Each row is a point. A path goes straight from each point to the next, and from the last back to the first. The post is the endless flat space through its rows: a point in 2 columns, a line in 3, a plane in 4, and so on, so that a path can go around it. Count how often the path circles the post. Going back the other way cancels.

Post:
[[  8 -18  50]
 [ -9  -1 -50]]
Path (18 x 3):
[[ 74 -38 -29]
 [ 46 -58 -17]
 [ 76  -3  26]
 [ 26  51  15]
 [-35  49 -32]
 [-33   4  -8]
 [-52 -51   6]
 [ 17 -41  38]
 [ 23 -19   0]
 [ 76   7  36]
 [  2  57  16]
 [-49  13  13]
 [-29 -14 -35]
 [-27 -80  25]
 [-14 -33  73]
 [-24   6 -26]
 [-14  48 -41]
 [ 31  20 -43]]
Times around: 1

Post:
[[ -5  15 -41  18 -20  42]
 [-12 -12  51   9 -46 -95]
 [ -7  15   9  29  62 -13]
 [  4  10  29  20  30  14]
 [  1   7  -3 -20 -20 -18]]
Path (9 x 6):
[[ 24  -7  18   8 -40 -15]
 [ -4 -36  34  13 -12  22]
 [-26   4 -10 -16 -42  28]
 [-44  34  15  10 -27 -34]
 [  8  36  34  46   2  24]
 [ 31   7   1  11  11 -22]
 [ 17  -6 -14  -2 -11  39]
 [-13 -20  32 -22  11  38]
 [  3  -2  -8  27  21  21]]
Times around: 1

Post:
[[ 20 -15   0  52  12 -38  61 -73]
 [ 14  -8 -13  44 -22  12   5 -55]
 [-10  13  39  37   1  -2 -25  44]
 [-22   7   3 -75 -12  16 -39 -10]
 [ 19 -31 -37  16 -28  -7  68 -44]
 [  7  27  38  -4 -37 -33 -47  27]
 [-36  21 -65  30  -9 -23 -49  36]]
Path (8 x 8):
[[ -7  50  48  52   3 -29 -34 -43]
 [-11  68  15  31  -2  45 -60   3]
 [ 11 -18 -13  34  18  34  16 -17]
 [ 24 -17  19  47 -22 -14   7  -7]
 [-15 -24   0  -7 -44 -55  18  17]
 [-28  36  -4  64 -95 -33 -60  49]
 [-14  -8 -39  20 -39  16   9 -10]
 [-52 -39 -40  44 -48  29 -12 -14]]
Times around: 1

Post, 8 rows:
[[-21   0  29 -11  20 -11   1 -16  65]
 [  3 -16 -10   5   5  -5   2  15 -36]
 [  4   2 -12  40   3 -12   7 -10  -8]
 [-18  23  84  37  -8  -9 -30 -13   8]
 [ 11   1   9  24  -2  38 -23 -19 -28]
 [ -2  -2  20  21   0  27  26   3  -7]
 [-26   0  -9   4 -31 -16 -40  20  95]
 [ -3 -17 -26   8 -41  -3   5 -14 -21]]
Path, 11 rows:
[[ 13  15  25  -4  -8  16  -4 -14  21]
 [ 34   4  -7  44 -14   8  11  -5 -16]
 [ 15 -19  19  52 -37  13  19 -37  46]
 [  0 -21  34  41 -11  32  27  15  15]
 [ 25 -10   5  -6  -7  41 -27  20   2]
 [  3  39  25  24 -25 -13   6  17  27]
 [-20  24 -31  18   6 -34  -1 -13   8]
 [-15   5 -18  23 -10 -18 -34  -3 -12]
 [-21  -7 -15  51 -35  44 -26 -15  25]
 [  9 -37  -7  34   8   1  19 -27  -1]
 [ 11 -21  16   5 -22   8  -4  28  15]]
Times around: 1

Post:
[[  2  22  10 -40   6 -16  35  22 -14 -11 -23 -61]
 [ 14  21  -2   7 -19  14 -13  -4   2 -29  -4  72]
 [-41   8 -25  13  54  19 -70  15  23 -17 -15  -8]
 [ -5  16 -46 -50   4   3   3  20  21 -56  11 -20]
 [ 10  13 -35 -65  34  11  69  11  16  18   8  51]
 [-10  -9 -42  -8  18   1  27  27  -9   8  55  -7]
 [-27  14 -25 -29 -11  47 -69  24  -6  -2   6   1]
 [-44 -13 -71 -29  69 -28 -56 -24 -26  37  17  17]
 [  5   4  -2   9 -76   3 -42  38  62 -36 -62  11]
 [-19  -8  -8  21 -83  46 -41 -12  41 -64 -95 -69]
 [ 14   5  21 -40   9 -24  11 -53  32  19  12   2]]
Path, 25 rows:
[[-13 -12  13 -70  -5  18   8 -41 -27  -9 -29  49]
 [ -3 -23 -13 -54 -44   1 -35  22   6   0  31  -9]
 [-36  -5 -26 -36 -25  52  -8  -5  -6  -4 -21   6]
 [-46  37  39   5  31  17  -6 -11 -11 -20  46  -3]
 [-22  -8   5  -9  73 -39  30 -14 -23 -17  21  -3]
 [-20 -24  27  -3   0 -27 -81 -13 -26 -26 -25  18]
 [-42 -14  18  16  17 -15  14 -10   3 -26  -8 -21]
 [-45  12 -87   2 -16   6  27  81  -6 -25 -25 -10]
 [-37   1 -21 -33 -59 -19  -7  17 -32  25  30  33]
 [-23 -46 -43 -21  52 -55 -24 -12  34 -36  22 -25]
 [-23 -39 -61 -65 -75  38 -36  26  22  -8 -16  -4]
 [-56   6  -2 -13 -27  26 -65  19  24 -23 -26 -26]
 [-13  42  -8 -34   0   2  43 -17  34  17  -7   7]
 [  6  31   9  -3  18 -19 -33 -11  29  -9  11 -11]
 [-14   8 -51  -3  13  23  10  42  45   5  37 -49]
 [-26  30 -34 -26 -20  52 -21 -24   2   8  26  54]
 [-39   1  -8 -80  17 -19  21  -9  11 -11   2  -5]
 [ -8   0  -3 -28  19 -22 -22  76  36  19  -6   3]
 [-24 -30 -28  34  27   9 -19  19  41 -29  -4 -10]
 [-65 -12  18   1  29  41 -48 -27   6 -12 -38 -38]
 [-32   6 -50 -15 -17  25  -3  23   9 -28  -8 -11]
 [-34  30 -22  27 -15   4 -70  -5  34  26  14   2]
 [  6  12 -28   4  30  16  20  18  42  -9 -26  17]
 [-12  32 -60 -24  30  25  11  14  40 -43  14  10]
 [-47   6 -21 -16   6  11 -19 -26   5 -44  54 -41]]
Times around: 0

Post:
[[-33  38 -29 -31  51  35   3  -3 -53  -9  68  -3 -31 -25]
 [  4  -6  63  17 -40  53   2  40  53  21 -26 -24 -17 -72]
 [ -4  -2  32  27   0 -41  -6 -58 -64  -7   9  51   5 -25]
 [  4  -9  70  48  18  54   6  -2  94 -19 -29  -4  21 -47]
 [ 18 -26  58 -12 -30   4  44   8  59 -21  -7  -9  22 -31]
 [-22   2 -37  -2   6  12 -49  23 -48  -5  59   8   6  19]
 [-33  -2 -18 -31  51  17 -14  59 -38   1  30  41   9 -43]
 [  4  29 -27  14  30  32  17  32 -65  21  56  -6  43 -26]
 [  1  14  -4 -13  22 -15   3 -32 -30  -6 -46 -15   7  -1]
 [-15  14 -40 -24  35  10   1 -16 -20  63  50  28   9 -10]
 [  6 -15  -8   4 -33  50   0 -12  26 -27 -12  20  26 -76]
 [-16  35 -50 -18  52 -18 -34  11 -34  15  71 -14  20 -60]
 [  1 -14 -29  50  16 -50  38 -29 -14 -16 -14   6 -35  -5]]
Path:
[[ 24  -2  17   1  51  48 -20   0 -13   0  15  -9 -17 -38]
 [  9  42   5 -11  -4  30 -44 -24 -35  11  21   5 -19  13]
 [ -4  -1  18 -63 -15  17  37 -23 -18 -24  19  47  17  -8]
 [-36  42  22  16  40 -35  19 -32  17   0  62 -30 -12 -37]
 [-39  35  10  20  23 -16   0  -9  51  20  13  21   7   3]
 [ 27  17  17  11 -31 -20  16  22   1  -2  -7 -21 -11 -39]
 [ 41   8 -24  28  19  -4  34   2 -13 -26  14 -43   5 -30]
 [-14 -10  41 -46  17  31  14 -38 -25 -23 -26  35   1 -41]
 [ -6  -8  34   8  16 -40  -1 -29 -14   8  12  29  17 -95]]
Times around: 0

Post:
[[-11  12   6  -7  -2  18 -24  -9 -12  11  16 -34  10  19 -12  -3  60  14]
 [-18  -5 -18  17  26  28  15   7  -5  12  40  21  -5 -16  -2 -40   9 -49]
 [-25   8 -26 -17  43 -21  19  12 -15 -20  38  -9  20  18  -8  31  26  21]
 [-26 -23 -35   0  44 -16  27  -4  14  50  21   9  11  40  27  36   8 -27]
 [-14   5   3 -33   9  17  -8  21  14  23   5   3  -2  -4 -39  -7  40  38]
 [ -9 -49   8  38  39  10  25  34 -45   2 -15  52  34  -3  46 -11 -15 -60]
 [ 28   6  18 -10  14  -8  19  10 -20  28  22  49   2  12  25 -12 -16 -95]
 [-16 -22 -38  -6  -9  -1  16   7  15 -23  33  24  32  10  40  43 -15 -40]
 [ 61   3  11  -1   2  31 -34  11  32  19  73  -7  16  -8 -19 -40 -29 -14]
 [ 28   4   4  23  -3 -39 -12   7  26  35  32 -11  -2 -45 -35 -31  29  32]
 [-13  -2  -6   0 -22  -3  21   7 -32  33 -17  25  10  26   9 -55 -34 -41]
 [  8   8 -11  20  23  11   4  42  28   6 -24   8  10   2  30 -35 -11 -50]
 [ -2 -24   7 -14   3  -6  48  -1  15  -8  14 -24 -28  28 -17  18  29  23]
 [-22  -1  24 -10   9   2  24  23 -14  20 -14  -6 -13 -15  22 -18 -35 -52]
 [ 35 -11   2 -42  15 -18  -6 -15  -4  12  11 -14   3 -25  -6 -42  30  21]
 [ 33  -3 -23   4  15 -11 -50 -18  13   3  14 -24 -28 -24 -41   8  21  33]
 [ 20  15   2  15   6  31  26  -3 -19  11 -32  13  40  -8  -5 -26 -35 -72]]
Path, 27 rows:
[[ -1  53 -25   5  -2  15  18  29  17  30  44   2  63 -13  22 -10  18 -50]
 [-15 -29  12   4   4  27   4 -12 -13  19 -57 -24 -22  -8  42 -27   1   2]
 [ 36 -16  -4 -13  12   2 -10  27 -26  29  37   1  27  10  27 -65 -40   0]
 [ -7  -6   6   4  64  -6  -9  25 -35  22  49  -5  -3 -25   1  -8  25 -23]
 [-25  16 -26   0  53   4  18  35  47  84 -10  15  -8   8 -18 -31   5 -49]
 [ 23  -2 -24  -1  19  -1  12  43  67  12   7  13 -14 -18 -15  21  -5 -21]
 [ 28 -19  -1  21   7   6  63  -4 -34  44 -19  15  25   6   6 -33 -13  -9]
 [-40 -19 -24  17  61  20 -60  24  10  25 -16  38  21 -33  14  49  -5  23]
 [-34  -3  -6  16 -60 -16  61  15   5 -23 -26  11  24  27  20 -16 -11   2]
 [ 11   8  17   5  -3   6  26   9 -22 -27  30  36   4   2  -7  14   8 -39]
 [-17  25  29 -79  17   9  25 -23  20  37  36  -1 -13  69  -3  45 -14 -64]
 [-59  -5 -14 -40  46  30 -21  32 -34 -16  53 -19 -12  67 -23  20  12 -24]
 [ -3 -16 -16 -14  24  -2 -40 -17   0 -10  -4  30  18 -13  -3  46   4 -14]
 [ 38   0  51 -16  17 -17  25  11  23  25  80   3  18   5  31  34  -5 -41]
 [ 31  11  33  11   1   0   8  10   7  31 -24  31   3  33  -4 -56  22 -45]
 [-40  11  -6 -41   2   3  17  18   7  13   4  -8 -31  47 -39  -7 -16 -48]
 [ 67 -25 -15  -1  24 -29 -24 -20 -31  51  27 -10   1   3 -11 -23  37 -30]
 [-50  17 -35  31  -4  39 -26  10  25  68 -12 -19 -26 -11  -7  12   3   8]
 [ -8   7 -20   8  35  13   3 -27 -21  13  16  15   9 -13   2  21  12   5]
 [ 12 -40  22  -6  44  52 -17  -4 -24 -35  -3  50   7  17   7   8  12 -37]
 [-21 -24   1  12   4   9 -23   3  21   7  43 -29 -20 -23 -32 -11 -13 -22]
 [ 12  -2 -26  17  -3   9  16  30  30  11 -24 -23  19 -21  26  -7  -5 -35]
 [ 13 -29 -15 -10 -31   4 -32  13   1  27 -25  24 -11  -8   6 -10 -22  15]
 [  6   0 -28   6  24 -49  -1  -3 -11   9   0 -43 -15   5  23  53  30 -29]
 [-26   4 -10 -15  33  20   1  30  19  14  38 -26 -31  14 -55 -31  -1   3]
 [ 37 -35  -8  15  35   3 -14  10  26  18  -6  31  -5  11 -22 -24 -29 -13]
 [ 56 -26 -33  24  -7 -20  22  -1  21 -44  33 -19  19  35  10   9   2 -43]]
Times around: 2

Post:
[[ 29  -7 -24   0  14 -18  27 -46  93  -8  -3   9 -42  -2  45  -8  -8 -53]
 [-27 -11  19  30  50  10 -36  -4  13  48 -12 -63 -28  14  59  -1 -19 -28]
 [-65 -15   4 -10  12  28 -21  10   8  24   9  -1  88  -1  10 -13   9  11]
 [-33  37   5  42   2  40  15   8 -15  30 -43  34   6  -6  11 -57  31 -39]
 [-37  -6 -17   6  39  18 -14  34  -3  10 -45   7  -1  12 -17  67   6   1]
 [ 13 -37  -7  11  -5  -4  20   8 -37 -14  32  80  18 -28  -1 -15   5 -56]
 [ 32   7 -43 -30  26  33 -17 -25 -28  -7 -72 -34 -30 -37   2 -37  24  -6]
 [-19  -7 -27   0  39  44 -26 -95 -14  37   8  -6   0 -27  44  23 -28  -3]
 [ -1  35 -46  27  64 -41  15  10   5 -30  55  -6 -32 -25  68   5 -14 -58]
 [-11 -12 -41 -41  20  16  11  31  23   9  25 -39  -8 -89 -21   9 -14  20]
 [ 33 -42   7  -1   1   4  25 -29  16  19   8   6   0 -15  80  41  54 -25]
 [-27  19 -14  60  20  11  19   1 -28 -23  47  -8  -6   0  48 -80 -15   8]
 [ 27 -40  -4 -10 -15 -34  63  -9  -1 -23  23 -46 -17 -46  -8 -35  95 -33]
 [ 15   3 -13  66 -32 -49 -47 -16 -27  17 -14  48  69  12  32  43 -13 -34]
 [ 58 -29 -21 -26  -8 -32 -21 -15 -22  25  25 -18 -34 -13   2   3  85  -8]
 [-39  -7 -20 -30 -60  34 -18  22 -47 -11  22  22  70 -18  -8  20  14 -15]
 [  2  30 -66 -24  26  23  56  28 -26   3 -18  41  17   7 -28  15 -45 -43]]
Path:
[[-28  44  29  39  -8  22  38  79  -9 -10  14  38 -12  25  37  24 -15   2]
 [-14 -15   1  54  27  21 -11  21 -41 -41  26  52  22 -29   1  -5  50 -26]
 [ -8  30 -24  23  12  33 -41 -28  17 -11 -17  -6  29 -11  39 -40  15 -40]
 [  5 -25 -56   9  -8  -4  55 -25  -2  12  40  48  18 -35 -51 -12  31  11]
 [-46  57 -40  27  28  31  20 -35  31  12 -23   0 -12  -9  44 -55  -8  -4]
 [-44 -33  -1 -20   2  24 -22 -55  12 -24   8 -44  24 -24  44 -18 -16  31]
 [ 13  11   1  62  24  -8   4  -1 -46   5  -3  48  49  16  44 -28 -11 -14]
 [ 24 -16 -20  13  29  23   0 -40  29  31 -12   6 -28  29   0  27   8 -43]
 [ -1 -32 -33  12  48  13  16  29 -36  -7  17 -52 -32 -27  60 -26  19 -80]
 [-21 -42  -9   9  25  39  10  59   7   1 -30   8   5  12  10   1  10 -29]
 [-27  -2 -19  36   8   5  30  26   5  19  17  42  27  14   9 -30 -12   9]
 [  5  46 -28  16 -15   6 -14  39  35  11 -23  64   2  -9   9  -9 -58  31]
 [-14  38  32  27  36 -20 -68 -20  14 -25 -30  -3  -9 -18  25 -12  69  -6]
 [ 58 -23 -29  16  -8  30   2 -20   3  16  32  21  -7  -9  46  19  30 -19]
 [-48   2 -48   4   7  29 -55  57  43  16 -22 -39  -7   3  -6   6  26  18]
 [-54  -6 -54 -21 -41  58  13  -7  10 -21 -12  20  34 -37  33  -6  12  -1]
 [ 32  52 -49 -14 -24 -27  30 -13   0  -3 -21  26  32 -20  74   7  -2 -33]]
Times around: 3
